Rows are points. The ring and each string are closed loops that go straight from each point to the next, and from the last back to the first. Before rounding, they use only three directions, however many columns there are. Count how often each string passes through the ring. Passing back the other way cancels.
(in the rows, 128 means zero)

Ring (6 x 3):
[[125 104 136]
 [170  95 133]
 [191  93 107]
 [159  96  87]
 [ 81 118  97]
 [ 70 122 116]]
String, 23 rows:
[[112 122 124]
 [124 104 116]
 [117 117 130]
 [123 112 148]
 [152  88 141]
 [166  80 126]
 [200  81 140]
 [185 103 135]
 [169 112 128]
 [231  84 117]
 [220  79 101]
 [207  94  99]
 [163 110 105]
 [155 109  98]
 [133 121 109]
 [131 100  71]
 [112  85  56]
 [110 102  90]
 [103 106  96]
 [ 47 119  89]
 [ 51 135 112]
 [ 36 124 112]
 [ 63 131 128]]
Times through: 0
String (30 x 3):
[[128  93 129]
 [134 103 124]
 [132 117 126]
 [150 113 140]
 [197  82 142]
 [212  73 132]
 [190  83 120]
 [153  99 114]
 [159 100 114]
 [174 109 118]
 [200  96 107]
 [223  72  83]
 [182  82  87]
 [157  89  93]
 [137 111 108]
 [136 117  97]
 [131  99  72]
 [117  83  55]
 [111 100  83]
 [120 109 106]
 [104 124 111]
 [ 77 133 109]
 [ 44 130 103]
 [ 55 111 101]
 [ 81 109 110]
 [119 114 117]
 [100 125 127]
 [ 75 131 141]
 [ 87 116 141]
 [103  94 141]]
Times through: 5

Ring:
[[166  93 102  84 159 174 114 160]
 [151  97 123  95 139 182  98 152]
 [135 117 151 149 111 150  82 132]
 [154 147 151 206  98  85  70 124]
 [149 140 145 211 115  71  96 117]
 [120  93 129 152 164 117 163 116]
 [139  84 110 109 175 148 156 137]]
String (29 x 8):
[[107  91 141 153 156 128 159 111]
 [ 78  64 139 139 187 136 213  98]
 [ 90  66 134 123 182 152 195 109]
 [123  92 133 133 153 144 141 125]
 [111  78 130 119 169 155 165 122]
 [ 95  50 117  88 203 174 211 120]
 [140  77 100 102 190 146 174 138]
 [170 109 103 132 160 119 124 146]
 [160 116 120 146 139 121 106 140]
 [166 114 106 151 159  99 130 139]
 [106  87 129 164 179 101 192 104]
 [ 95  94 146 183 162  96 181  96]
 [157 141 132 217 129  51 111 118]
 [172 140 127 187 121  82  85 135]
 [129 117 147 177 128 110 115 118]
 [104 108 162 179 126 122 127 106]
 [145 152 163 224  88  77  66 115]
 [191 178 148 230  71  60  19 137]
 [191 157 130 188  97  87  44 147]
 [192 164 137 198  85  84  30 146]
 [165 158 157 206  77  94  36 132]
 [114 128 177 195  92 122  81 110]
 [113 111 160 169 119 132 111 114]
 [129 119 151 173 120 120 103 120]
 [124 128 161 199 110 100  99 111]
 [124 114 149 174 128 116 117 116]
 [162 134 131 181 122  93  91 132]
 [172 141 126 193 123  74  90 132]
 [148 117 129 160 137 113 113 131]]
Times through: 1

Ring:
[[121  93 127 174 147 116 165 104 120 136 137 204]
 [131  85 139 159 136 151 126  83 120 150 146 188]
 [147 109 137 123 112 174  91  66 123 157 141 135]
 [157 160 124  92  90 161  88  82 130 141 127  80]
 [157 189 121  93  83 137 101 125 141 120 129  70]
 [144 196 123 125  95  97 136 182 151  94 138 104]
 [129 174 116 154 119  73 176 184 144  91 133 149]
 [119 145 111 170 138  71 196 158 132 103 126 181]]
String:
[[119 189  96 162 129  35 220 197 141  77 114 156]
 [114 162  90 167 143  41 230 159 128  93 104 175]
 [107 127 109 196 156  51 225 167 129  99 126 219]
 [118 107 139 190 144 100 167 160 135 114 156 216]
 [125 104 146 180 136 120 144 147 135 123 161 204]
 [126  93 152 181 137 131 134 140 134 129 167 209]
 [132 122 125 150 128 122 146 110 126 131 134 164]
 [130 123 109 143 132 115 162  85 117 136 115 158]
 [120  73 126 174 153 130 161  73 111 150 133 213]
 [117  48 153 200 158 143 142 102 120 149 166 249]
 [132 114 142 161 127 131 130 132 134 128 155 178]
 [133 132 123 146 124 118 147 117 129 126 132 155]
 [123 126 106 156 139  95 183 106 119 126 115 173]
 [128 134 121 155 129 103 162 132 130 119 132 166]
 [131 141 126 154 123 106 152 145 135 115 139 161]
 [130 158 103 140 124  88 177 127 128 113 113 142]
 [126 194 104 153 119  48 199 200 145  79 122 142]
 [136 210 129 148  99  66 158 240 163  69 151 126]
 [146 226 134 131  84  79 134 245 169  68 155  98]
 [145 209 103 109  94  87 153 158 143  96 114  83]
 [142 172 113 121 106 109 143 130 135 115 122 111]
 [142 174 111 118 105 109 143 128 134 115 120 108]
 [146 200  99 104  97  96 151 132 136 107 106  82]
 [149 216 111 106  87  93 139 172 149  93 123  76]
 [140 168 114 126 109 106 146 134 135 114 124 119]
 [140 159 141 145 106 117 123 174 149 106 157 140]
 [133 186 133 156 108  77 156 221 157  80 153 144]]
Times through: 1
